Rows are points. To make a cloud, some directions were put in groups of two or more. Within a group, all points are equally far from the middle, so they leave a hole (a ring in 2 directions, a hollow ball in 3). The other directions are filled evenly. Then the cloud was stretched, turned, moved and blurred a little. Count the holes, and give their numbers of directions, smallest first.
In the rows, 128 means zero.

Cloud, 19 rows:
[[127  82 167]
 [157  92 158]
 [127  75 153]
 [106  66 112]
 [113  84 163]
 [ 98  79 129]
 [106 122  83]
 [103 146 113]
 [105  76 139]
 [ 75 131 166]
 [109 150 113]
 [ 84 110 183]
 [150 104 179]
 [ 85 133 127]
 [130 136  81]
 [ 88  95 141]
 [ 91  91 100]
 [167 124  86]
 [121 140  91]]
Holes: 1 (2)

Cloud (27 x 4):
[[128  57  79 111]
 [176  91 111 136]
 [ 93 127  93 120]
 [ 90 172 144 138]
 [140 155 129 170]
 [133 107  60 183]
 [130  98  60 128]
 [147 102 151 108]
 [178  91 108 145]
 [109 144 111 171]
 [122  60 136 130]
 [114 143  86 163]
 [148 155  86 111]
 [159 142  95 167]
 [144 160 112 167]
 [105  91 118  95]
 [147 108 119 189]
 [144 119  73 184]
 [173 127 105 157]
 [153 118  67 170]
 [147  65 136 143]
 [ 92 110  87 155]
 [ 94  87 136 141]
 [177  80 104 139]
 [ 89 126  99 128]
 [164 111 138 151]
 [153 155  84 135]]
Holes: 1 (3)

Cloud, 57 rows:
[[101  91 121 147 165 110]
 [168 146 128  68 141 103]
 [184 112 118 128  97 157]
 [ 92 139 101 162 162  96]
 [118 115 107  72 157 108]
 [120  82 136 167 111 103]
 [128 119 141 143 148  53]
 [160 113 194  96 119 122]
 [119 204  99 139 113  98]
 [138 120 159 112 181 138]
 [ 86 177 154 120 155 130]
 [112 188 141  80  83 120]
 [144  92 168  85 124  85]
 [106 164 127  88 108 191]
 [159 148 172  64 140 109]
 [167 149 159 166 102 155]
 [132 176 107 156 112 185]
 [129 122 114  68 159 101]
 [ 89  97  95  97 103 143]
 [ 86 182 140 141 155 107]
 [145 138 157  68 170 113]
 [159 132 195 130 116 133]
 [154 161 139 105  70 174]
 [114 176 129  78 130 176]
 [166 109 121 161 116  84]
 [ 66 143 100  91 112 148]
 [162 103 192 118 121 128]
 [ 82 181 104  89 117 157]
 [123  98  79 128 103 143]
 [161 136 189  95 148  99]
 [167 162 118  74 152 125]
 [159 141 133 154 176 147]
 [ 90 126  74 105 118 136]
 [160 174 103 125 142 174]
 [ 78 121 163 108  78 127]
 [138 134 114 152 163  59]
 [119 141  99 157 167  72]
 [115 211  94 134 123 110]
 [157 119  95 104 138 162]
 [142 148 196  90 105 133]
 [169 104 131 161 122  85]
 [102  94 128 173 105 115]
 [122 111 144  74 132  69]
 [108  91 133  91 169 115]
 [ 77 176 141  82 136 146]
 [186 122 122 130  96 163]
 [122 157 187 136 100 127]
 [ 92 106 127  89 167  93]
 [143 123 160  92 182  94]
 [165 139  96 113 145 164]
 [159 116 142 148 148  63]
 [119 156 137 176  84 149]
 [ 88 116  87 111  88 150]
 [120 107 140 111 185  87]
 [ 94 111 115 149 170  96]
 [100 200  99  96 121 152]
 [129 138 106 162  92  87]]
Holes: 3 (2, 2, 2)

Cloud, 103 rows:
[[127 106 132 179 184 116  70 151 169]
 [ 98 140 206 185 128 115 120 160 138]
 [171 145 165 145  97 130  98 189  94]
 [118 127 221 118 174 100 121 125 133]
 [169 165 204 180 184 130 114 128 133]
 [111 129 162 178 123 124 107  99 173]
 [175 140 132 152 137 129 127 185 174]
 [109 107 133 158 166 127 105 132 172]
 [149 162 137 134  75 105 112 176 102]
 [105 131 114 132 140 132 117 139 175]
 [130 106 153 211 164  91 116 139 123]
 [140 154 112 182 153 161 112 169 187]
 [187  94  70 171 101 110 139 162 135]
 [159 196 158 128 113  95 133 152 161]
 [ 87 120 122 145 113 108 178 187 114]
 [123 125 109 184 119 173 149 170 142]
 [146 111 166 173  85  89  68  72 138]
 [110 138 166 139 163 119  49 186 114]
 [106  94  94 156  90  90 162 123 168]
 [168 110 154 137 131 187 127 127 142]
 [168  77  98 166 137 130 148 161 149]
 [140  51 135 124  99 104 114 157 120]
 [145 188 147 105 114 105 155 153 171]
 [154 130 138 133 138 165 189 112 169]
 [ 90 107 139  96 101 116 131 183  97]
 [126 161 134 122 131 174  98 123 161]
 [158 143  89 136 139 186 120 146 121]
 [175 106 130 155 174 153  62 130 117]
 [159 114 120 127 147 148 183 145 189]
 [ 95 151 185 101 134 109 112 144 143]
 [133  79 142 119 128 131 107 103 133]
 [135  94 105 126 137 117 150  94 110]
 [134 107 108 200 159  93  97 127 147]
 [132 119 101 220  94  86  96 139 159]
 [128 108 134  88 134  84 111 114 141]
 [174 134  88 149  91 135  96 182 129]
 [161 104 126 105 126 138 175 136 172]
 [120 190 151 145 153 111 110 173 132]
 [146  94 118 161 119  84 161  98 166]
 [ 94 139 170 146 111 138 154 164 119]
 [164 118 128 115 163 132 137 128 166]
 [119 110 163 168 148 126  90  99 105]
 [179 175 130 178 184 141  97 143 100]
 [153 122 157 163 171  57  98 158 171]
 [110 161 194 196 102 104 133 139 145]
 [138  75 120 135  99  37 165 168 139]
 [154  88 123 188 149 117  86 124 116]
 [120 130 126 167  83 156 120 127 135]
 [108 171 179 158  90  93 165 138 150]
 [111 128 141 140  82 119 199 197 129]
 [156 134 121  70 145  84 158 140 129]
 [168 127 176 160 143  95 127 163 108]
 [140 197 154 140 147 142 148 135 127]
 [177 157 141 222 101 126 135 141 137]
 [122 102 115 206 130 131  69 150 124]
 [ 99 130 129 190 147  92 140 138 131]
 [154  84 109 166 100 196 147 190 137]
 [119 126 121 209  86 110 117 131 128]
 [157  93 135 153 123 102  63 115 124]
 [101 126 204 144 102  68 133 138 144]
 [114  98 141  96 134 109 128 103 159]
 [101 135 146  58  71 136 135 121 142]
 [118 126 181 189  92 184 126 138 144]
 [130  72 177 176 103  75  85 185 131]
 [107 172 137  98 119  81 125 134 167]
 [160 133 207 139 109 132 152 172 139]
 [159 107 151 183 133 140 163 196 104]
 [168 101 126 117  60 152 136 168 130]
 [169  91 106 223 134  83 101 133 125]
 [148 171 115 138 143 188 102 122 119]
 [155  76 125 145 103 109  85 111 113]
 [ 96 126 186 154  88  75 150 118 121]
 [153  90  78 141 148 117 130 120 105]
 [121 117 145  97 152  70 154 131 100]
 [103 103 159 213 124 106 113 181 107]
 [104 133 153 119 162  68 126 151 166]
 [112 150 178 169 100 135  81  91 106]
 [148  77 181 199 128 111 121 161  88]
 [105 133 194 166 139 151 112 208 127]
 [103 125  95 131 104 153 164 129 149]
 [117 164 108 120 126 100 111 137 176]
 [105  88 173 105  94  83 131 145 132]
 [124 153 131 182 107 146 119 125 142]
 [186 118 148 140 142 116  83 161 136]
 [164 132  86 147 105 128 164 151  74]
 [140  66 155 171 119 117 113 128 155]
 [156 104 169 124 151 106 145 162 171]
 [142  95 197 165 101  75 107 120 184]
 [129 137 142 181  72 103 135 143 202]
 [161 121  92 138 164 107 116 101 135]
 [104 133 155 132 124 164  88  96 136]
 [161 111 137  91 145 155 145 133 157]
 [150 104  71 127 189 140 145 131 112]
 [169 146  39 154 102 133 120 152 119]
 [ 89  90  96 143 157 161 140 166 157]
 [158 132 114 151 172 110 133 104 109]
 [179 154 121 162  88  76 141 170  93]
 [146 141 175 152 193 120  97 111  99]
 [179 141 184 167 118  57 123 145 132]
 [153 169 121 177  91  89 116 191 104]
 [171 123 165 127 121 150 116 180 148]
 [178 181 152 176 162 137 123 101 146]
 [110 141 208 151 104 161 156 174 134]]
Holes: 2 (2, 2)

Cloud:
[[152 174 121  83  72 125 108 140 133]
 [162 206 131 116 102 164 105  91 133]
 [145 120 147 148 155 193 162 133 108]
 [127  90 158 137 110 121 105 122 101]
 [147 107 145 187  70  80 129 173 175]
 [164 140 183 149 182 167  79 159 142]
 [151 178 119 137 103  76  83  77 143]
 [169 176 158 116  91 103 129  88 120]
 [171 134 188 161 118 149  81 142 174]
 [ 81 111 133 112 122 168  82  83 142]
 [ 81 106 126 126 127 123 157 166 150]
 [109 165 112 176 147 124 168 136 114]
 [165 133 155  83 126 115 124 152 175]
 [107 133 116 160 174 172 135  87  95]
 [ 89 137  86 196 134 127 146  97 114]
 [143 143 132 113 168 208  94 128 114]
 [109 148 140 119  79  89  60  86 183]
 [189 171 151 147 131 134 148 141 184]
 [133 119 156  85  99 119 124 155 152]
 [ 67  90 175 166 147 148 120 107 139]
 [130 163 114 164 135 112 150 207 110]
 [148 180 107 158 124 113  47  93 139]
 [154 207 141 106 113 125  90  84 150]
 [160 150 163 114 119 125 168 179 177]
 [161 186 138 184  93 122 140 129 130]
 [126 106 135 108 123 114 188 144 122]
 [128 180 106 135  83 122  87  79 116]
 [166 164  74 146 113 148 139 125 163]
 [157  92 125 149 101 145 147 131 184]
 [174  78 143 127 114  94 155 140 134]
 [112 177 159 114 115  76  99 118 145]
 [116 106  92 163 129 147 175  99 132]
 [166 133 156 140 113 144 111  55 162]
 [ 93  98 140 181 115 108  55 139 100]
 [146 115 166 144 139 114  63 108 155]
 [145 145 138 205 126 108 156 128 117]
 [199 176 141 116  96 104 166 149 184]
 [120  87 134 137 147 147 172 171 139]
 [155 107 110 146 124  75  87  95 142]
 [124  80 132 133  71  84 134 130 126]
 [114 156 104 135 136  76  54  77 167]
 [110 107 174 169 125 149 173 153 119]
 [182 171 153 130 138 137 158 181 169]
 [137 142 187 143 129 111 107  84 146]
 [ 93 151  94 162 122 152  80  84 113]
 [173 153 127 131  95 204 105 135 139]
 [124 194 133 139  64 125  66  97 153]
 [144 139 154 146 126  71 174 175 128]
 [152 101 113 121 131 104 188 112 122]
 [145 101 168 139 164 182 161 161 149]
 [129 132 145 142 166 147 130 150 190]
 [126 133 126 130 174 144 148 183 151]
 [ 85 157 135 115 150 159 113  90 107]
 [151  92 171 160 157 180 145 144 126]
 [106 119 196 158 140 140 131 109 136]
 [125 170 109 101  65 120  71  86 159]
 [126 149 140 157  64 167 103 138 123]
 [173 200 107 150 151 173  82 118 140]
 [158 166  87  84  96 131 134 139 140]
 [133 157 107 128 130 124 181 162 121]
 [139 161  80 120 169 160 102  48 105]
 [ 97 174 157 139 115 153 139 149 166]
 [140 136 136 119 110  89 143 124 207]
 [128 122 160 188  79 109  64 112 147]
 [155 104 149 175 157 150 107  92 150]
 [166 124 170 131 148 155 190 170 148]
 [102 166 189 127 111 117 122  96 130]
 [153 184 164 121  47  45 133 145 160]
 [146  65 116 154 170 124 154 159 139]
 [191 104 151 180 149 135 130 159 167]
 [154 183 168 116 147 146 115  88 138]
 [165 158 139 148  99 119 200 162 122]
 [140 134 121 125  65  71  84 115 177]
 [171 156 124 134  48  88  97  84 132]
 [107 140  85 184  82 112 150 125 133]
 [107  88 176 186  74 139 131 145 140]
 [154  99 114 134  84 113 133 189 129]
 [ 68 141  85 176 130 125  80  53 111]
 [110 131 106 175  78 119 178 115 127]
 [154 150  90 105  96 118  90 142 136]
 [178 171 119 156 106  54 137 157 149]
 [147 141 112 121 109 134 110 115  83]
 [124 153 172 140 165 121  90  81 156]
 [124  96 160 128  92  78 148 106 117]
 [144 158 140 137 125 110  78  51 167]
 [123 142  79 185 126  73 142 109 156]
 [168 135 124 153 136  97 172 116 170]
 [151 132 135 134 140  62  99 107 159]
 [127 179 108 144 133 184  94 124 131]
 [139 138 153 156  93  45  86 101 148]
 [ 91 155 155 160 129 145 123 175 154]
 [163 182 136 158 125 149 155 110 137]
 [105 150  77 129 142 126 162 149 122]
 [ 84 112 130 142 122  61  97 153 166]
 [130 133 129 113  70  87  73  99 180]
 [103 177 116 106  86  85 136 145 157]
 [131  78 114 126 104 113 176 133 127]
 [126 123 107 126 147 109 185 143 105]
 [184 170 178 148 134 115 104 111 124]
 [154 130 169 116  86 104  66 139 166]]
Holes: 2 (2, 4)
